Each point is reached from the start by the listed moves, each made once or not at all, plus a little noise. Say if it took an odd or an even number of moves. Then give how often each move was made.
(in the rows, 128 means zero)

Moves:
(1): [162  89 106]
(2): [135 129  93]
Start: [128 133 122]
Points:
[169  96  65] -> even (1, 1)
[128 134 121] -> even (0, 0)

Moves:
(1): [124 151 159 127 136]
(2): [ 86 134 156 116 183]
(3): [144 137 128  79 146]
(4): [119 107 162 136 104]
Start: [141 131 132 134 120]
Points:
[ 99 136 160 122 176] -> odd (0, 1, 0, 0)
[105 126 193  83 169] -> odd (0, 1, 1, 1)
[136 155 162 133 127] -> odd (1, 0, 0, 0)
[127 134 198 142 103] -> even (1, 0, 0, 1)

Moves:
(1): [156 130 116 126 136 140 118 128 144 131]
(2): [101 136 146 134 130 121 124 108 124 174]
(3): [121 136 168 153 142 131 149 135 153 139]
(4): [102 143 116 163 111 117 138 148 123 124]
(5): [132  86 117 137 179 116  99 124 112 147]
(6): [114 146 126 130 142 173 101 115 121 114]
(7): [141 135 121 114 125 139 153 137 115 145]
(8): [102 122 118 113 110 118 109 182 157 132]
Start: [166 146 122 116 140 104 127 129 104 140]
Points:
[ 90 144  93 139 164 122  83 173  91 209] -> even (0, 1, 0, 1, 1, 1, 1, 1)
[149 177 141 161 133 103 183 164 108 162] -> odd (0, 0, 1, 1, 0, 0, 1, 0)
[200 131  96 111 212 161  87 122  87 164] -> even (1, 0, 0, 0, 1, 1, 1, 0)
[182 123 112 116 194 112 111 115  88 225] -> even (1, 1, 0, 0, 1, 0, 1, 0)
[124 179 110 151 137 140 110 137  93 120] -> even (0, 0, 0, 1, 0, 1, 0, 0)

Moves:
(1): [141 132 122 155 133 112 125 116 114 106 125 134 105 143]
(2): [134 142 170 142 124 131 183 110 130 172 127 138 142 126]
(3): [134 118 131 181 112 127  83 121 155 142 112 120 143 170]
(4): [112 167 130 144 138 132 146 136 125 143 153 113 155 116]
(5): [110 132 122 132 178 142 141 110 112 131 147 136 125 148]
(6): [157 142 129 136 127 155 115 133 118 135 152 128 135 161]
(7): [137  87 130 136 122 151 144 128 125 129 126 133 132  93]
(8): [130 137 104 122 150 122 106 167 117 134 113 152 106 132]
(9): [167 147 115 104 185 103 140 147 136 132 132 118 133 142]
(10): [128 141  70  87 131 125 118  93 104 134  89 156 134 112]
(11): [129 127 137 114 126 105 109 110 134 160 157 142 111  81]
Start: [123 126 147 145 139 117 120 149 132 141 105 108 112 121]
Points:
[191 170  59 159 206 136  75 177 117 194  84 131 154 150] -> odd (0, 0, 1, 1, 0, 1, 1, 1, 1, 1, 0)
[ 95 180  63 171 209 124  75 137 106 184  78 145 135 158] -> odd (0, 0, 1, 1, 1, 0, 0, 1, 0, 1, 0)
[177 156 165 168 195  65  99 163 165 241 104 137 107 132] -> odd (0, 1, 1, 0, 0, 0, 0, 1, 1, 0, 1)

Moves:
(1): [161 151 128 135 131 122 126 148 171 121 120 158 156 124 120 121]
(2): [134 149 124 126 161 132 121 134 132 145 107 126 119 112 139 129]
(3): [131  81 153 138 148 127 141 116 109 122 111 109 144 154 116 135]
(4): [121 131 127 132 123 120 126 141 126 109 114  98 111 145 114 115]
(5): [135 123 116 119 131 140 137 149 118 117 153 112 120 152 133 138]
(6): [133 139 144 158 122 136 157 144 117 133 128 113 131 132 151 132]
(7): [148  94 139 132 118  92 157 134 136 131 136 103 125 103 150 121]
(8): [119 135 148 115 142 147 151 130 130 122 131 130 110 128 106 103]
(9): [146 129 128 120 143 128 137 109 155 120 143 114 138 100 129 136]
(10): [160 125 113 115 113 162 128 141 141 139 127 116 140 105 123 115]
(11): [104  96 138 152 145 140 129 114 121 113 150 128 124 144 146 112]
(12): [124 114 126 128 117 133 134 130 124 122 124 133 114 122 126 154]
(13): [117 129 106 134 145 121 149 137 129 111 135 127 152  97 108 132]
(14): [120 112 121 167 119 116 129 127 113 150 137 127 116 163  77 139]
Start: [123 109 114 118 140 145  84 106 141 114 145 115 139 109 109 105]
Points:
[186  49 114 130 178  97 161 143 190  50 160  43 189  88  82 108] -> odd (1, 0, 1, 1, 1, 0, 1, 0, 1, 0, 0, 0, 1, 0)
[135  83 111 129 119 192 117 126 139 135 152 111 110 115  31 106] -> even (0, 0, 0, 0, 0, 0, 0, 1, 0, 1, 0, 1, 0, 1)
[156 122 121 139 203 160  85  98 210 101 152 129 165  75 133  94] -> even (1, 1, 0, 0, 0, 0, 0, 0, 1, 0, 1, 0, 0, 0)
[195  32  98 165 126 148 137 147 193  87 200  49 132 117  75 102] -> odd (1, 0, 0, 1, 1, 0, 1, 0, 1, 1, 1, 1, 0, 1)
[108 104 131 210 173 155 154 138 155  93 180 129 160 128  48  75] -> even (1, 0, 0, 0, 0, 1, 0, 1, 0, 0, 1, 0, 1, 1)
[112  46 147 147 199 168 150 113 158  60 144 130 170 107  64  96] -> even (1, 0, 1, 0, 0, 0, 0, 1, 0, 0, 1, 1, 1, 0)
[181  93 142 105 215 181 131 129 184  87 139  98 145 104  81 124] -> odd (1, 1, 1, 0, 1, 0, 0, 1, 1, 0, 0, 1, 0, 0)

Moves:
(1): [139 133 127 132 136 124 121 149 137 136 123 117 131 139 149 132 106 125
 137 131 130 138]
(2): [136 139 125 119 121 129 125 127 136 123 129 136 126 116 115 117 123 133
 131 109 131 128]
(3): [141 126 145 127 146 128 131 105 104 134 137 130 138 125 100 109 134 122
 160 120 111 130]
(4): [128 132 116 131 139 132 143 120  96 129 144 131 132 133 103 139 118 127
 128 145 133 121]
(5): [134 116 125 123 128 140 139 146 146 108 126 133 129 136 130 118 121 131
 122 106 130 153]
(6): [122 144 131 106 150 155 144 112 118 134 122 145 113 120 122 159 135 159
 121 131 143 112]
(7): [111 140 120 122 125 110 138 127 132 137 127 102 148 138 135 124 121 125
 141 121 134 143]
(8): [121 125 120 122 133 134 116 129 123 132 141 141 118 150 114 108 148 123
 136 141 146 113]
(9): [123 129 126 144 131 132 136 118 134 122 141 116 138 137 127 127 129 125
 127 137 129 107]
(10): [125 116 126 120 132 121 137 128 124 144 130 136 133 125 115 128 130 135
 119 138 119 106]
(11): [146 134 125 118 131 135 130 121 125 140 117 122 126 134 146 111 131 118
 121 132 125 134]
(12): [125 122 130 148 118 116 160 118 131 129 129 164 121 120 116 135 136 115
 132 135 138 111]
(13): [131 120 132 124 126 115 131 143 130 133 110 121 122 120 106 154 129 105
 124 140 144 112]
(14): [143 136 121 113 137 117 133  96 112 111 134 146 123 150 109 144 126 152
 142 141 114 117]
(15): [131 137 133 137 144 113 109 114 127 130 121 132 151 127 132 119 135 126
 126 139 143 135]
(16): [125 125 125 119 132 135 125 148 157 134 136 130 114 122 125 133 131 110
 115 124 110 148]
(17): [130 130 108 138 129 134 123 105 136 129  92 136 129 115 122 110 133 134
 154 112 110 150]
(18): [153 122 117 132 128 131 131 133 118 133 141 126 140 132 111 142 146 141
 137 117 131 131]
(19): [128 128 125 115 102 160 132 133 142 125 127 131 138 142 135 131 106 126
 134 107 119 150]
(20): [120 146 144 139 124 124 131 124 112 139 126 127 127 121 119 116 145 142
 127 171 120 121]
Start: [131 131 111 180  65 138  86 138 139 133 140 124 137 102 144 124  99 143
 128 141 140 157]
Points:
[185 141 103 162  72  93 124 104 123 161 138 158 200 128  62 151  83 143
 202 129 146 151] -> odd (1, 1, 1, 0, 0, 0, 1, 0, 0, 1, 0, 1, 1, 1, 1, 0, 0, 1, 1, 0)
[174 196  72 169  79 144  95  94  96 153 176 116 200 187 105  98  96 171
 177 195 159 159] -> even (1, 1, 0, 1, 0, 0, 1, 1, 1, 0, 1, 0, 0, 1, 1, 0, 0, 1, 1, 1)
[144 162  89 154  85 195 125  65 100 192 134 129 178 132  84  81 148 187
 198 156 119 145] -> odd (0, 0, 1, 0, 0, 1, 1, 1, 1, 1, 1, 0, 0, 0, 0, 0, 1, 1, 1, 1)
[135 157 111 158 124 109 142 122 124 187 140 161 159  80  57 163  89 117
 154 164 169 131] -> odd (1, 1, 1, 1, 0, 1, 1, 0, 0, 1, 0, 1, 1, 0, 1, 1, 0, 0, 0, 0)
[165 161 122 191 128 127 151  61  70 152 173 185 148  97   7 192 155 160
 158 233 149  94] -> odd (0, 0, 1, 1, 0, 1, 0, 0, 1, 0, 0, 1, 1, 1, 1, 1, 0, 1, 0, 1)
[165 135  76 153  81 195 146 129 100 182 161 185 137 144 106 155 103 158
 141 164 173 118] -> odd (1, 0, 0, 1, 0, 1, 0, 1, 0, 1, 1, 1, 0, 0, 0, 0, 0, 1, 1, 0)
[146 147  97 164  94 114 133  97 123 161 165 163 187 146  84 138  61 127
 182 161 112 176] -> even (1, 0, 1, 1, 0, 0, 1, 0, 0, 1, 0, 1, 0, 1, 1, 1, 0, 0, 1, 0)
[145 133 109 143  75 195 154 120 114 126 153 204 122 112  35 143  96 132
 164 121 183 134] -> odd (0, 1, 1, 1, 1, 1, 0, 1, 0, 0, 0, 1, 1, 0, 0, 0, 0, 0, 1, 0)

Moves:
(1): [133 137 122 117 130 117 130 109 134 121 124 123 140 125 138 127 125 135
 125 125 132 130 119 125 128 121 129]
(2): [150 109 155 131 120 133 112 122 119 122 135 121 136 168 142 111 109 139
 115 121 125 138 101 160 138 128 116]
(3): [115  93 119 121 111 130 120 151 133 140 124 137 114 116 127 153 103 128
 135 131 134 125 129 146 124 117 118]
(4): [124 139 125 149 114 137 120 118 119 125 113 143 116 130 127 125 126 142
 143 124 109 145 111 142 120 124 145]
(5): [136 133 140 147 128  98 124 137 135 125 156 126 143 129 123 118 119  99
 122 165 113 128 116 103 123 145 124]
(6): [111 135 169 125 147 129 104 127 109 132 120 128 108 149 130 142 130 136
 136 110 128 134 152 123 123 122 114]
(7): [126 126 119 117 127 125 121 129 125 139 143 125 130 129 129 121 117 134
 132 128 134 137 113 142 127 131 120]
(8): [146 115 127 137 137 116 127 141 131 113 126 123 129 141 131 135 122 133
 131 129 109 128 124 118 123 139 138]
(9): [137 136 148 108 128 117 129 128 106 110 122 122 122 152 135 128 120 127
 112 123 108 132 143 111 127 139 131]
(10): [128 147 137 134 140 113 129 150 130 125 126 120 133 126 129 132 114 134
 123 135 118 122 127 137 131 126 140]
(11): [132 110 132 116 161 124 131 128 148 146 107 135 159 102 120 116 154  95
 102 115 130 183 139 145 109  92 141]
(12): [120 124 119 136 130 139 119 128 128 111 113 139 114 141 113 157 131 124
 113 124 138 122 141 113 143 114 153]
(13): [121 119 133 125 126 133 130 127 134 120 136 154 135 120 145 153 145 123
 108 123 131 130 136 137 131 116 125]
(14): [121 138 130 143  99 126 108 151 131 140 125 127 115 136 145 135 130 126
 134 148 122 152 149 131 130 114 130]
(15): [138 106 131 141 125 116 127 144 123 116 128 121 125 132 134 140 133 140
 105 151 108 119 142 120 126 116 118]
(16): [141 113 146 131 114 128 133 126 138 128 140 129 119 140 125 132 145 136
 115 127 116 132 132 109 118 131 127]
(17): [146 131 112 126 127 134 119 151 151 133 120 150 124 139 118 132 139 133
 125 139 139 140 126 138 114 130 125]
(18): [127 134 124 120 134 110 128 134 131 137 134 135 112  96 126 135 132 119
 137 139 129 114 128 109 140 132 126]
(19): [149 122 132 129 112 128 123 135 127 131 130 122 137 126 119 133 127 134
 135 136 129 130 116 125 119 153 135]
(20): [124 129 133 129 142 132 118 107 137 125 136 113 119 128 139 132 124 133
 129 142 118 130 142 121 136 129 137]
(21): [123 122 127 118 159 131 144 111 143 132 116 158 138 137 134 129 135 143
 119 122 133 127 139 122 147 148 116]
(22): [154 132 103 119 125 133 138 112 145 162 109 160 146 137 119 142 140 128
 115  99 122 128 124 128 126 144  96]
(23): [124 145 150 126 132 151 119 141 118 139 134 131 139 138 139 117 123 134
 126 119 137 138 118 133 124 129 111]
(24): [105 133 121 126 140 115 112 128 132 122 124 128 121 122 134 105 115 129
 131 139 129 119 135 126 138 139 129]
Start: [127 124 142 136 104 140 156 130 121 125 131 124 110 143 121 124 136 118
 131 105 122 127 127 105 134 123 131]
Points:
[174 101 162 132  85  74 101 185 135  78 124 149  87 190 185 144 129 143
  73 161  73 149 151  97 150 118 119] -> even (1, 1, 0, 0, 0, 0, 0, 1, 1, 0, 0, 0, 1, 1, 1, 0, 1, 1, 0, 0, 0, 0, 0, 1)
[193  97 193 114 124  76  76 221 180 183 145 159 119 193 155 119  99  95
  62 155  60 223 122 116 113 138  94] -> even (0, 1, 1, 0, 1, 0, 1, 1, 1, 1, 1, 0, 0, 1, 0, 1, 1, 1, 0, 1, 0, 1, 1, 1)
[167  81 174 161 128 148  92 133 152 141  59 191 100 223 102 148 179 140
  48  68  88 199 151 124 104  88 117] -> even (0, 1, 0, 1, 0, 1, 0, 0, 0, 0, 1, 1, 0, 0, 1, 1, 1, 0, 0, 0, 0, 1, 0, 1)
[189 138 208 127 139  87  86 167 163 155 168 184 132 206 160 133 118 136
  78 108  90 147  87  99 125 161  66] -> even (1, 1, 0, 0, 1, 1, 1, 1, 0, 1, 0, 0, 1, 0, 0, 1, 1, 1, 0, 0, 0, 1, 1, 1)
[178  83 181  76 155 119 139 132 136 168 114 198 176 168 162 116 152 128
  29  86 100 186 127 123 149 153  65] -> even (0, 1, 0, 0, 0, 0, 1, 0, 1, 0, 1, 0, 1, 0, 1, 0, 0, 1, 1, 0, 1, 1, 1, 1)
[103 128 128 177  67 101  86 222 140 169 130 207  87 129 147 190 103 110
  92 164  79 143 133 108 151 106 106] -> odd (0, 0, 1, 1, 1, 0, 1, 0, 0, 1, 0, 1, 1, 1, 1, 0, 0, 1, 0, 0, 0, 1, 1, 1)
[158  53 198 102 118 138  96 170 110 130 131 121 106 165 133 156 101 114
  64 125 106 187 130 120 140 101 130] -> odd (0, 1, 1, 0, 0, 0, 1, 0, 1, 0, 1, 1, 0, 0, 1, 0, 0, 1, 1, 1, 0, 0, 1, 0)
[206 115 139 105 154 107 124 177 171 155  71 207 130 206 132 162 143 117
  54  89  93 219 143 118 151 120 124] -> even (0, 1, 0, 0, 0, 0, 1, 1, 1, 1, 1, 1, 0, 1, 0, 0, 1, 1, 0, 0, 1, 1, 0, 0)
[146 105 199 143 173  72 107 114 116  51 119 120 101 217 140 161 112 140
  85 162  62 123 188   7 159 185 147] -> odd (1, 0, 0, 0, 1, 1, 0, 1, 1, 0, 0, 1, 0, 0, 1, 0, 0, 0, 1, 1, 1, 0, 0, 1)
[212  56 155 100 171  96 114 152 178 149 107 197 151 208 143 166 118 114
  26 133  85 201 121  88 141 129  77] -> even (1, 1, 1, 0, 1, 0, 1, 1, 1, 0, 1, 1, 0, 0, 1, 0, 1, 1, 0, 1, 1, 1, 1, 0)
[132  50 199 153 123  96  99 144 127  97 132 147 122 162 165 129 104  89
  51 161  46 196 144 133 121  87 134] -> even (0, 1, 1, 1, 1, 0, 0, 0, 1, 0, 1, 0, 1, 0, 1, 0, 0, 0, 0, 1, 0, 0, 0, 1)
[179 149 196 136 103 131  74 189 151 150 108 168 136 232 174 154 117 167
  96  88 105 182 123 153 123 146  83] -> even (1, 1, 0, 0, 0, 1, 0, 1, 0, 1, 0, 0, 1, 1, 0, 0, 1, 0, 1, 0, 0, 1, 1, 1)

Moves:
(1): [145 138 111 121 102 127 150 145 128 131 143 121 131 133 126 131 125 132
 119 143 120 132 143 109 135 141]
(2): [115 150 122 115 120 144 140 109 143 137 114 117 130 128 135 128 123 139
 128 124 129 134 129 127 122 142]
(3): [129 126 121 142 119 124 131 132 146 134 148 115 124 130 124 109 133 147
 112 132 150 132 127 117 124 133]
(4): [116 121 141 144 123 141 118 138 127 114 128 136 149 124 135 126 135 114
 112 148 135 116 124 114 126 115]
(5): [123 116 148 139 126 146 134 149 124 123 125 118 131  99 120 128 128 129
 133 134 121 112 126 146 136 116]
(6): [126 129 121 126 133 115 122 130 114 128 130 125 130 117 133 120 126 135
 129 124 128 128 138 129 131 118]
(7): [147 125 148 132 115 142 132 120 136 124 139 154 142 116 121 131 116 131
 127 136 112 137 125 119 130 117]
(8): [143 131 131 146 110 136 138 129 121 132 104 140 117 141 125 131 115 131
 129 132 122 131 105 133 118 107]
(9): [140 141 113 133 114 155 152 140 131 130 129 134 123 120 130 115 112 140
 140 136 127 123 103 139 136 121]
(10): [117 129 128 113 114 125 125 129 143 116 129 126 148 121 133 119 150 130
 150 144 127 142 140 119 130 125]
(11): [127 132 144 127 120 118 121 136 124 112 123 110 132 124 133 107 125 135
 123 134 118 125 119 118 118 126]
(12): [143 130 124 129 121 141 131 120 132 126 115 143 127 123 122 126 137 116
 128 133 134 113 121 124 132 126]
(13): [130 119 142 116 133 118 139 130 127 132 134 121 109 117 129 119 115 134
 135 150 124 126 136 142 113 131]
(14): [118 122 125 133 120 118 140 137 137 150 126 116 144 137 134 123 134 131
 126 121 124 116 123 128 129 123]
(15): [130 132 146 150 119 128 142 137 149 124 135 121 152 128 141 150 132 103
 113 127 142 114 124 123 119 156]
(16): [126 133 145 100 114 114 113 123 138 134 144 126 108 129 118 131 109 129
 122 128 130 139 141 138 119 133]
(17): [137 105 134 139 109 122  99 133 117 134 126 141 131 119 113 119 121 123
 130 135 140 138 116 132 150 131]
(18): [134 135 144 132 130 126 123 135 140 128 115 128 125 144 129 123 134 119
 137 131 138 125 132 124 133 124]
(19): [147 132 134 128 135 137 115 142 129 130 118 137 128 120 133 128 136 131
 140 132 131 130 126 120 125 119]
(20): [131 136 126 127 140 136 130 121 125 133 134 126 120 128 125 126 120 124
 121 124 118 142 115 126 122 120]
(21): [133 118 140 120 139 121 124 121 139 124 129 119 113 117 142 133 130 132
 154 128 123 138 152 123 116 114]
(22): [126 127 123 132 127 125 154 129 103 142 127 130 112 126 141 137 128 150
 128 124 115 122 124 146 140 116]
(23): [126 120 123 130 132 137 150 135 133 135 123 143 119 124 135 120 139 130
 137 117 123 127 135 131 135 134]
(24): [118 132 134 111 122 124 122 149 108 151 125 114 134 135 113 140 129 133
 117 111 138 130 113 104 125 140]
Start: [136 153 134 117 129 156 125 133 106 141 140 132  95 137 117 145 122 148
 132 106 136 134 126 145 140 114]
Points:
[202 172 225 123  62 140 160 155 170 137 178 107  60 134 124 127  66 156
 118 161 125 168 139 111  76 108] -> odd (1, 0, 1, 0, 0, 0, 1, 1, 0, 0, 1, 0, 1, 0, 1, 1, 0, 1, 0, 1, 1, 0, 0, 0)
[108 167 186 128  45 157 182 216 149 174 157  97 126 145 147 108 147 170
 113 122 167 111  94 108 134 123] -> even (0, 0, 1, 1, 0, 0, 0, 0, 1, 1, 1, 0, 0, 1, 1, 1, 0, 1, 0, 0, 0, 1, 1, 1)
[148 139 181 103 103 158 100 202 108 172 126 120 111  98 130 102 129 157
 188 157 150 153 109 110 137  59] -> even (0, 0, 0, 1, 0, 1, 0, 0, 1, 1, 0, 0, 1, 1, 0, 0, 1, 1, 1, 1, 1, 0, 0, 1)
[129 200 130 105  36 199 217 206 156 208 172 103 127 131 148 137 139 193
 105 126 152 140 100  93 134 142] -> even (1, 1, 1, 1, 0, 0, 0, 0, 1, 1, 0, 0, 0, 1, 1, 1, 0, 0, 1, 1, 0, 1, 1, 1)
[174 202 161  92  36 205 224 170 137 169 137 134 121 119 128 157 115 168
 145 156 135 124 110 110 147 147] -> odd (1, 1, 0, 0, 0, 0, 1, 0, 1, 1, 0, 1, 1, 0, 1, 0, 0, 1, 0, 0, 0, 1, 0, 1)
[140 172 162 137  92 217 188 186 149 154 104 108 100  72 173  65 164 202
 181 143 126 108 113 130 146  37] -> even (0, 1, 1, 1, 1, 1, 0, 0, 1, 1, 1, 1, 0, 1, 0, 0, 0, 1, 1, 1, 1, 1, 1, 0)
[170 180 147 167   7 176 207 189 136 163 155 117 107 143 137 122  97 167
  73 153 143  90  75 128 127 104] -> odd (1, 0, 1, 1, 0, 0, 0, 1, 1, 0, 1, 1, 0, 1, 1, 1, 0, 0, 0, 0, 0, 1, 0, 0)
[151 137 160 111  39 181 134 187 156 185 151 135 151 105 124 118 154 185
 147 139 152 167 144  52 151 116] -> even (1, 1, 1, 1, 0, 0, 1, 0, 0, 1, 0, 0, 0, 1, 0, 0, 1, 0, 1, 0, 1, 0, 1, 1)
[127 157 175 146  94 227 185 171 140 136 100 151 137  77 160 156 178 135
 152 142 142  91 125 145 151 114] -> odd (0, 1, 0, 1, 1, 0, 0, 0, 0, 1, 0, 1, 0, 0, 1, 0, 0, 0, 1, 0, 0, 1, 1, 0)
[159 153 203 162  20 171 194 196 125 187 131 104  83 103 132  93  94 163
  90 162 144 100 100 149 134 102] -> even (1, 1, 1, 1, 1, 1, 0, 1, 0, 0, 1, 1, 1, 1, 1, 1, 1, 1, 0, 1, 0, 1, 1, 0)

Moves:
(1): [137 116 120 124 124 138 137 155 125 138 122 128 124 130 133 123 139 130
 121 130 129 123 134 125 131 132 129]
(2): [119 132 122 120 127 122 133 123 134 127 123 123 138 134 139 129 124 130
 119 129 140 128 122 120 127 124 133]
(3): [121 130 129 138 132 119 116 130 127 132 119 133 121 143 136 144 138 135
 147 152 127 132 135 128 131 128 123]
(4): [123 120 127 128 137 128 122 116 130 127 116 139 125 128 133 141 128 127
 121 126 133 122 143 129 139 126 133]
(5): [124 112 127 137 107 150 134 122 132 149 121 141 125 129 129 132 121 122
 100 125 149 110 133 104 132 137 143]
(6): [133 127 117 129 138 125 116 145 106 136 131 117 116 117 112 143 142 122
 136 136 167 140 130 129 126 123 147]
(7): [117 131 151 130 116 130 142 118 131 126 118 133 114 123 123 140 113 108
 124 144 134 119 142 146 138 115 159]
(8): [135 126 102 140 143 128 129 131 105 108 131 136 149 121 122 101 140 113
 131 138 143 122 122 131 122 133 128]
(9): [129 127 111 144 133 135 132 122 123 152 131 124 124 135 141 114 117 132
 130 129 128 126 141 124 125 126 132]
(10): [129 120  99 116 139 123  99 141 136 128 154 149 154 141 137 120 117 127
 140 112 136 124 115 127 135 149 112]
(11): [131 124 125 118 125 144 124 120 120 106 122 135 133 124 131 135 130 128
 139 112 132 133 123 127 127 128 138]
(12): [137 156 123 140 117 129 123 108 116 123 126 135 138 142 122 131 133 143
 133 114 122 128 126 126 122 124 112]
(13): [114 133 119 119 134 126 120 141 102 149 111 147 124 135 129 135 121 119
 120 136 118 125 126 129 126 128 132]
(14): [139 115 123 127 121 121 124 111 141 121 125 118 140 122 125 125 119 118
 147 150 125 126 135 120 138 116 144]
(15): [117 129 138 116 114 133 130 132 126 101 139 118 123 122 130 126 125 126
 132 132 115 120 130 129 124 131 121]
(16): [131 135 134 116 127 125 115 129 129 129 117 143 130 119 136 133 135 139
 128 128 121 139 126 129 132 123 119]
(17): [115 134 131 136 133 125 126 129 125 119 132 125 123 132 114 118 121 129
 133 128 144 140 126 131 138 123 133]
(18): [117 125 119 128 127 147 141 125 132 133 135 129 162 114 107 127 128 120
 118 108 131 132 135 134 115 136 122]
(19): [115 127 120 150 129 104 130 131 131 153 130 131 127 138 144 125 113 133
 159 122 119 115 148 124 126 145 125]
(20): [138 120 121 120 123 133 145 134 132 128 132 119 113 130 110 113 156 133
 121 143 151 135 109 152 119 111 110]
(21): [142 139 144 112 151 110 124 106 125 106 131 120 125 158 122 122 107 152
 151 119 136 118 127 129 104 124 125]
(22): [128 128 145 137 132 131 148 116 146 130 132 116 114 123 124 128 128 121
 134 120 129 105 131 121 136 125 133]
(23): [130 146 109 140 127 137 116 120 124 133 102 138 105 159 128 123 147 125
 133 107 144 119 136 134  94 124 119]
(24): [127 131 133 138 125 144 127 124 126 121 124 131 132 123 123 143 116 121
 115 117 139 133 131 130 124 123 119]
Start: [142 152 142 140 126 154 137 126 135  97 124 128 119 120 123 139 110 149
 100 125 119 115 138 133 130 126 138]
Points:
[164 152  70 190 120 210  99  65 108 100  78 190 102 152 106 158 140 118
 127 126 249  81 168 143 120  89 162] -> even (0, 0, 1, 1, 1, 1, 1, 1, 1, 1, 1, 1, 0, 1, 0, 1, 0, 0, 0, 1, 0, 1, 1, 1)
[129 116 162 167  86 166 170 113 167 120  87 141  75 123 118 147 113 135
 144 170 169  87 174 131 170  98 186] -> odd (1, 0, 1, 0, 1, 0, 1, 0, 0, 0, 1, 0, 0, 1, 0, 1, 1, 0, 1, 1, 0, 1, 0, 0)
[134 191  70 125 137 152  62 122  90  86  87 171 163 193 127 173  95 169
 191  82 170 101 167 128  61 137 113] -> even (1, 1, 1, 0, 0, 1, 0, 0, 0, 1, 1, 1, 1, 1, 1, 1, 0, 1, 1, 0, 1, 0, 1, 1)
[156 151  93 158 138 194 107  75 133  40 117 154 110 181 110  96 102 150
 160 115 219  82 142 128  90 107 116] -> odd (0, 0, 1, 0, 1, 0, 0, 1, 1, 1, 1, 0, 0, 1, 1, 1, 1, 0, 0, 1, 1, 1, 1, 1)
